Rows are points. Each copy is the shape, with its points in the same order, turned, moved and blurred by noise. Say if it was mirrored as well.

Shape (6 x 2)
[[-5.4  3.0]
 [ 6.3  1.2]
 [ 8.1 -1.2]
 [ 4.3 -3.1]
 [-1.1 -5.0]
 [ 2.5 -1.3]]
Copy 1 (6 x 2)
[[-4.3  4.8]
 [ 6.9 -0.4]
 [ 6.2 -3.2]
 [ 3.1 -3.0]
 [-3.0 -4.3]
 [ 2.0 -1.5]]
Copy 1 is: only turned
Copy 2 (6 x 2)
[[-6.2  1.8]
 [ 5.8  0.7]
 [ 8.0 -1.0]
 [ 4.4 -3.6]
 [-0.9 -5.1]
 [ 2.8 -1.4]]
Copy 2 is: only turned
Copy 3 (6 x 2)
[[-4.5  4.2]
 [ 6.4  0.0]
 [ 7.7 -2.9]
 [ 3.8 -3.7]
 [-1.9 -4.8]
 [ 2.3 -1.6]]
Copy 3 is: only turned
Copy 4 (6 x 2)
[[ 2.2  5.2]
 [-4.8 -4.4]
 [-4.5 -7.3]
 [-0.7 -5.7]
 [ 4.5 -3.7]
 [-0.8 -3.0]]
Copy 4 is: mirrored

Shape (6 x 3)
[[ 3.7 -1.1  1.2]
 [-0.6 -5.2 -1.3]
 [-1.1  5.3 -4.4]
 [ 0.1 -3.0 -0.8]
 [-5.6  8.6 -2.0]
 [ 0.2  4.5  8.0]]
Copy 1 (6 x 3)
[[ 2.8 -4.6  4.9]
 [ 2.6 -5.8 -1.6]
 [-4.7  1.2  2.2]
 [ 1.5 -4.4  0.4]
 [-4.0  6.9  1.0]
 [ 6.3  4.8  6.4]]
Copy 1 is: mirrored
Copy 2 (6 x 3)
[[ 4.2 -3.6  2.8]
 [-1.7 -4.9 -0.9]
 [-0.7  4.0  6.5]
 [ 1.1 -4.0  0.6]
 [-0.1  9.9  3.2]
 [ 8.6  4.2 -0.2]]
Copy 2 is: mirrored
Copy 3 (6 x 3)
[[ 3.6  0.7  0.5]
 [-0.7  0.6 -5.0]
 [-4.8 -3.8  2.9]
 [ 0.5  0.9 -2.7]
 [-8.5 -0.2  6.2]
 [ 1.9  5.8  7.2]]
Copy 3 is: mirrored

Shape (10 x 4)
[[-7.6  2.7  0.2 -5.5]
 [-4.5 -0.5  4.0 -7.6]
 [ 4.5  2.8  0.9  4.2]
 [-0.1  0.8  2.7 -0.5]
 [ 3.2 -7.1 -3.6  1.2]
 [-5.7  1.7  3.9  5.1]
 [-2.9 -4.7  3.0  1.4]
 [-1.5 -5.4 -3.8  2.2]
 [ 1.8 -9.3  0.3 -6.1]
 [ 2.9  0.9 -3.1  0.5]]
Copy 1 (10 x 4)
[[-5.0 -0.9  5.8 -5.4]
 [ 1.6 -1.7  4.8 -6.9]
 [ 2.4  3.0 -6.1  1.1]
 [ 1.5 -0.3 -1.5 -3.0]
 [ 5.8 -0.9  2.2  6.5]
 [-3.2 -5.2 -4.6 -2.3]
 [ 2.5 -6.3  0.2 -0.7]
 [ 1.9 -2.1  1.9  5.4]
 [ 9.6 -2.9  6.9  1.2]
 [ 1.5  4.1  0.4  2.9]]
Copy 1 is: mirrored
Copy 2 (10 x 4)
[[-6.9  4.5 -5.2 -5.3]
 [-2.6  3.4 -4.3 -8.7]
 [ 3.0  1.4  2.8  4.0]
 [ 0.1  2.2  0.3 -3.0]
 [ 2.7 -8.2 -2.6  0.5]
 [-8.1  0.6  4.2 -1.6]
 [-1.8 -3.6  2.0 -5.8]
 [-1.6 -5.7 -2.5 -0.2]
 [ 4.3 -5.4 -6.0 -8.7]
 [ 1.2  0.3 -2.5  2.8]]
Copy 2 is: only turned
Copy 3 (10 x 4)
[[-4.5 -2.8 -0.9  4.5]
 [-6.0 -3.4  1.0 -1.4]
 [ 6.0  6.7 -0.6 -1.9]
 [-0.1  2.6 -0.5 -1.7]
 [ 4.9 -0.3 -8.0 -6.9]
 [-3.4  7.8 -4.3  2.2]
 [-2.9  2.9 -5.9 -3.9]
 [ 2.4  0.4 -9.6 -2.7]
 [-0.8 -5.1 -4.5 -9.7]
 [ 5.7  1.1 -2.5 -1.1]]
Copy 3 is: mirrored

Shape (9 x 6)
[[  0.3  -1.7   0.9  -2.4  -0.2  -2.8]
 [  1.1   1.9   3.1  -1.1   1.1   2.1]
 [ -1.1   1.7  -5.9  14.2   0.5  -2.7]
 [ -2.6   2.7   0.2   4.0 -10.5  -2.6]
 [ -3.8   2.1   0.7  -3.8   5.4  -0.8]
 [ -4.2   0.5   6.7  -0.7   5.9   2.0]
 [  1.9   2.2   3.8  -4.1  -1.7   0.5]
 [ -3.0  -0.7  -4.6   6.8  -6.2   3.4]
 [  0.3   6.6   1.8  -5.8   2.4  -1.0]]
Copy 1 (9 x 6)
[[ 2.4  0.5 -1.2 -1.2  1.1 -2.0]
 [ 1.5  4.0  3.2 -0.5  2.1  1.3]
 [ 1.4 -3.5  4.0 16.2 -1.2 -3.2]
 [-6.5  3.8 -0.4  4.8 -6.2 -3.9]
 [ 2.4  1.0 -0.8 -1.0  9.3  0.3]
 [ 0.1 -0.8  5.8 -1.9  8.0 -0.7]
 [ 1.5  5.5  0.9 -3.5  1.2  0.0]
 [-4.5 -1.7  0.8  7.4 -5.2  3.2]
 [ 3.0  7.5 -1.7 -0.7  7.1  0.3]]
Copy 1 is: only turned
Copy 2 (9 x 6)
[[ 0.7 -1.1  1.1 -1.8  1.2 -2.6]
 [ 0.4  2.5  0.7 -0.3  2.3  2.6]
 [ 1.4  7.2 -3.9 10.6 -4.1 -9.1]
 [ 3.7  0.9  6.5  3.5 -7.9 -2.0]
 [-4.2  2.6 -1.3 -5.5  2.2 -1.1]
 [-5.6  4.9  1.6 -1.1  6.9  1.3]
 [ 2.6 -0.2  1.9 -3.5  1.9  2.2]
 [-0.5  0.6 -1.0  8.2 -6.3 -1.2]
 [ 1.1  4.5 -0.6 -7.7  0.1  1.6]]
Copy 2 is: only turned
Copy 3 (9 x 6)
[[ -2.5   0.1  -1.6  -3.1  -1.5   1.5]
 [  1.0   5.4  -1.2  -0.1  -0.6   4.6]
 [  6.0  -2.0  11.3   5.6  -3.1  -3.4]
 [ -0.6   4.3   5.5  -2.4 -11.7  -1.7]
 [  0.8   4.3   0.9  -5.6   4.7   3.5]
 [ -3.0   6.5   1.4   0.1   4.6   6.2]
 [ -0.3   6.3  -4.1  -2.9  -2.9   3.3]
 [  4.0   0.1   8.1  -0.6  -9.0   4.0]
 [  2.5   8.1  -3.7  -5.6   1.6   0.7]]
Copy 3 is: mirrored
